Rows are points. Each copy is the shape, with its points in the same order, stretched, turned, moved and blurred by noise. Some copies are also mirrored. Which?

Shape, 7 rows:
[[-11  -8  26]
 [ 31 -39   4]
 [-35  24 -72]
 [ 72  43  46]
 [  7  11 -60]
 [-21 -22  12]
 [ -8  12   2]]
Copy 1, 7 rows:
[[-32 -23  36]
 [ 21 -54  28]
 [-14  29 -68]
 [ 41  22  95]
 [ 19   5 -40]
 [-33 -33  17]
 [-19   9  15]]
Copy 1 is: only turned
Copy 2, 7 rows:
[[ 22   6  36]
 [ 21 -50 -24]
 [-28  72 -39]
 [-63 -64  35]
 [-21  25 -43]
 [ 34  -1   6]
 [-14   7  17]]
Copy 2 is: mirrored
Copy 3:
[[ -9 -13  13]
 [-25  24 -32]
 [-10 -88 -66]
 [ 78  45  -3]
 [ -2 -48 -68]
 [-34 -30   6]
 [  6 -33 -14]]
Copy 3 is: mirrored
Copy 4, 7 rows:
[[-24  34 -16]
 [  6  47 -57]
 [-11 -73 -31]
 [ 58  58  29]
 [ 24 -39 -35]
 [-37  25 -30]
 [-13   2  -9]]
Copy 4 is: mirrored

Shape, 11 rows:
[[-23   9   5  11  -7 -11]
 [ -6 -12 -56  -5   2 -36]
 [  1 -19  20  -5 -39 -20]
 [-12   6  22 -10 -10   1]
 [ -1 -10  11  -5   3 -13]
 [-35 -39  17  -9  -4 -44]
 [ -8   5  10  39  -2  -9]
 [-10 -32 -90   0   3   2]
 [-13  -6  20  14 -26   2]
 [-26  -4 -30   5 -18 -17]
 [-19   0  21  31   4 -16]]
Copy 1 (11 x 6):
[[ -3  32  14 -12  -8  24]
 [  0  26 -56   2  24   6]
 [ 19 -12  -5 -28 -29  32]
 [ -3  13  16 -23 -23   3]
 [ 14   1   7 -13   0   8]
 [ 17   8  -2 -59  25  45]
 [ 14  27  20  18  -2  33]
 [-49   3 -79  32  29  13]
 [  9   3  14  -9 -27  31]
 [-12  27 -28  -8  -2  28]
 [ 14  24  27  -4   2  42]]
Copy 1 is: mirrored
Copy 2 (11 x 6):
[[-13  12  -3  11 -12 -12]
 [ -3 -29 -63   1   4 -21]
 [  4 -10  19  33   5 -35]
 [ -6  12  18   8   8  -4]
 [ -3 -18   4  -4   0  -8]
 [-43 -36  10   5  -7 -38]
 [ -2   1   1  17 -44   1]
 [  2 -44 -87  25  18  17]
 [ -4   5  15  37  -8 -13]
 [-12  -3 -36  24   2 -22]
 [-19   0   5  11 -39  -5]]
Copy 2 is: mirrored
Copy 3:
[[ -9  13  14 -23   2   0]
 [-13 -20 -23  16  17 -29]
 [  8 -13  27 -30 -17 -21]
 [ -3   7  31 -10 -15   7]
 [  7  -2  30   1   9   0]
 [-33 -28  44 -21  23 -24]
 [ 18  18  -3 -29  24  11]
 [-12 -51 -56  19   1  10]
 [  8   8  18 -42  -5   5]
 [-17  -7 -11 -19   4 -10]
 [  7  17  21 -24  25   6]]
Copy 3 is: mirrored
Copy 4 (11 x 6):
[[-10 -19   8   7   5  18]
 [ -5 -32 -57 -20  23  -3]
 [ -2 -34  14 -18 -30  -5]
 [-16  -4  24  -9  -6   9]
 [ -5 -11  13  -8   3 -10]
 [-36 -53  19 -16   7 -25]
 [ 15 -18  13  32   6  11]
 [-29  -9 -95   5  13  -8]
 [ -8 -17  19  12 -20   9]
 [-17 -31 -30  -3   3  16]
 [  2 -23  26  25  11   5]]
Copy 4 is: mirrored

Shape (11 x 8):
[[ 13 -43  -9 -17 -38  15   6 -15]
 [ 34 -55 -22 -16 -13  49  25 -33]
 [ -4  45 -41  53  40 -52 -20  30]
 [ 36   6 -32  25  46 -20 -57  34]
 [ 12  13  74   4  47 -31  23  42]
 [-40  33 -53  70   5 -18 -34  25]
 [ 17 -31 -31 -12 -24 -19 -26 -45]
 [ 35  78  77  18  27  -2 -13  37]
 [  7 -18   3 -36   7  27 -78  31]
 [ 22 -27 -35 -76  -7  21  19 -19]
 [-33  16 -47  47  49 -20 -20 -36]]
Copy 1, 11 rows:
[[-11  18 -31  18   3   2 -18 -46]
 [-10  29 -43  14  35  13  28 -63]
 [ 38 -46 -17 -18  19 -81   0  84]
 [ 44  22 -24   1  30 -89 -17  47]
 [-34  35  28 -11 -39 -69  34  56]
 [ 39 -66 -18  24  41 -37 -31  75]
 [ 23   7 -26 -13  12 -16 -31 -53]
 [ 31  58  48  11 -51 -36  30  91]
 [ -1  81 -33  16  21 -40 -68  29]
 [ -7  49 -73 -34  -6  14  -5 -36]
 [ 24 -41   7 -42  61 -36   0  31]]
Copy 1 is: mirrored
Copy 2, 11 rows:
[[-12   9 -28   4 -21  14 -15 -29]
 [  0   9 -32   9  17  43 -18 -43]
 [ 18  38  11   0  30 -93  47  20]
 [ 61  23 -18  29  24 -68  11  -7]
 [ 49 -41  26 -30  -2 -34  24  44]
 [-26  36  16  37  23 -93  23   7]
 [  1  29 -29  -6 -18 -19   5 -51]
 [ 75 -15  71   8 -10 -27  39  39]
 [ 52  15  -1  29 -17 -47 -59 -23]
 [ 11  49 -42 -40  -4  21 -49 -11]
 [ -8  25  16  -8  45 -73  29 -35]]
Copy 2 is: only turned
Copy 3:
[[ 38 -27  13   0 -41  16  22 -50]
 [ 64 -44 -10  21 -38  51 -12 -44]
 [-40  10 -58  35  15 -80 -10  14]
 [-34 -22 -28  22 -29 -47 -60  22]
 [ -9 -48  42  27  67 -13  12  41]
 [-62  34 -59  46 -12 -51  22 -17]
 [ 28 -15 -13  -9 -25 -15 -24 -76]
 [-26  28  48  22  73  -8 -24  79]
 [-45 -33  29 -32 -57  17 -33   3]
 [ 60 -48 -23 -50 -39  27   1 -28]
 [-44  -5 -84  36  19 -20 -11 -43]]
Copy 3 is: only turned

Shape (12 x 9):
[[-23  -2  26  -6  38  13  67 -14 -63]
 [ 38  35   7 -47  18 -37   1  47  28]
 [-14 -66  16 -11 -55  -3  50  30 -10]
 [ 37  36  24  12  35  30  -9  23 -24]
 [  0  45  -3  18  15  -6 -40  37  17]
 [-55 -78  56  -9  29 -23  25  -1 -32]
 [-29 -26   1   4  -6 -28  44 -16 -50]
 [ -1 -90 -36 -17 -25   4  11  13 -41]
 [-28  -2  -5 -26   6  28 -34 -87  35]
 [ 26   3 -12  19  33  -6  14  -8  32]
 [ 16  55 -26 -19  39   3   6  90  29]
 [-24  23  10 -21  37  18  12 -43  55]]
Copy 1:
[[ -5 -14  41  23  41   8  53 -77  -5]
 [  9  19  30 -20  72 -14 -47  26 -13]
 [ 18 -41  33  21   0   8  62  40 -27]
 [ 18  25  50   7   2   8 -59 -63 -11]
 [-27  -4  12  -4  14  13 -95   1 -34]
 [ -1 -95  67  50  47  -7  42 -19   6]
 [-15 -40  -8  21  25  -4  50 -17  10]
 [ 68 -75 -15   4  10  -9  26  -8  -5]
 [-48 -66   3 -81   2  37 -12 -40  39]
 [ 16 -12  10   8  36  53 -42  -5  24]
 [ 13  20  31  -6  68  15 -84   7 -82]
 [-43 -30  37 -48  47  59 -14 -22   6]]
Copy 1 is: only turned
Copy 2 (12 x 9):
[[  0  -6  34 -55  26 -41  21 -58 -40]
 [-22  36 -34 -63 -36 -37  45  46  11]
 [ 14 -77   6 -30 -13   0  27 -27  14]
 [ 12  26  -2 -36  38 -24  31  33 -42]
 [-29  20  -8   5  21 -38  26  50 -18]
 [-41 -90  -6 -52  15 -51 -13 -41 -32]
 [  6 -30  34 -27  -6 -44 -13 -38 -12]
 [ 39 -80 -37  -2  -2 -31  -6 -27 -13]
 [-64  24 -36   7  27  12 -58 -23  -7]
 [-19  19 -24 -26  21 -48   3   2  19]
 [-22  38 -36 -21 -14 -52  92  36  -2]
 [-76  45 -28 -25  16 -12  -4 -24   6]]
Copy 2 is: only turned

Shape, 15 rows:
[[ 25 -26  37  49 -14  10 -10 -37 -11 -13   1   5]
 [-47 -18 -16  -9  31  13 -31 -11 -28 -34 -43  -1]
 [ 47 -38  31  -3  47  15  39   9  28  34 -17 -17]
 [ -3 -22 -20 -22  58  -5  43 -19 -35 -10 -20  10]
 [  1  32  36  16 -21 -80  57 -36  38 -10 -29 -12]
 [ 33  19   1  50   5  23  49  -4  -7   3 -28 -66]
 [-60  -1  -4  10 -16  22  30  35 -20 -16 -25 -26]
 [ -4 -24 -27  30 -30 -79  47 -19 -44   6 -38 -36]
 [ 14  46   2 -30 -16  17 -16 -49  21  24 -14  -1]
 [-38 -34  16 -58  26   3  -6  14   8 -47  33 -47]
 [ -8 -34 -49 -51 -16  13  15 -12  34 -15 -62   3]
 [ 41  -6 -16 -46  -3 -20  -2  30   5 -53  27  37]
 [  2  53  -8 -54  29 -70 -34 -19  33   3  22 -47]
 [  5  11  12  20 -32   1 -23  -3 -39 -12 -31 -35]
 [-51 -14  -9  18 -10  -3  -9 -42  37  -7 -18  25]]
Copy 1 (15 x 12):
[[ -9 -54 -16  44  33  14  44 -18   4   9   2  38]
 [-59  16 -47 -36  11  19  19 -17 -35   4  21  -4]
 [  4 -15  45   1  50  -1  30  13 -29  41 -79   8]
 [ -9  12  -5 -35  -5 -21  60 -19 -58  39 -11   9]
 [ -5   7  20  42   4 -95  27 -71  59  19 -13  57]
 [ 29  36  -3  38   7  16  83 -14  31  -1 -52 -13]
 [-43  31   4 -13 -27  13  36  18  39 -27   2   4]
 [ -9  -4 -37  63 -59 -87  66 -15  19  27 -17 -17]
 [ 16   3 -10 -14 -10  39 -24 -83  -3   0 -16  30]
 [-47 -38  54 -42  34   1   7 -23 -22 -17  24 -38]
 [-58 -26 -37 -71 -29 -10  14 -44 -22 -11 -66   6]
 [ 27 -53   9 -50  30 -43  -5 -21 -40 -49  -1  30]
 [ 35  14  18 -13  31 -46 -53 -84  -4  21  21 -39]
 [ -8   9 -28  46  -5  15  19 -20   3 -36   3  -3]
 [-53 -32 -40 -34   2  -3   9 -39  38  31  10  41]]
Copy 1 is: only turned
Copy 2:
[[ 27 -31  28  12 -15  21  45  13 -77  -6  20 -26]
 [-27 -53   0  -7  11  28  12  39 -29  26 -61 -14]
 [ 48 -19  26   9  18 -17  88   9  29  23  28  14]
 [-15 -20  19 -15  58  25  66   0   5   2 -39  -8]
 [  4   0   5 -41 -55 -23  38 -66   9 -25  25 -58]
 [ 34 -15 -18  57 -21  41  79 -23   3  19  15 -56]
 [-53 -14 -43  -7 -42  31  60  15 -12  46 -24  -6]
 [-25 -25 -32 -12  -1 -15  74 -85 -53  23 -23 -73]
 [ 32  25  38   1 -22  32 -28 -10 -12  43   0 -22]
 [-12  -1 -54 -47  17 -13  33  74   4   9   9 -11]
 [ 21 -53 -18 -56   5  44  12 -31   6  53 -43  35]
 [ 33  29 -36 -41   5  -4  28  14 -32 -40 -50  47]
 [ 15  45 -16  -2  -1 -60 -41  -6  21  -3   2 -58]
 [  6 -12 -18  21 -42  13  38   9 -64  37 -33 -62]
 [-19 -44  22 -25 -20  26 -15 -16 -34  15  12  18]]
Copy 2 is: only turned
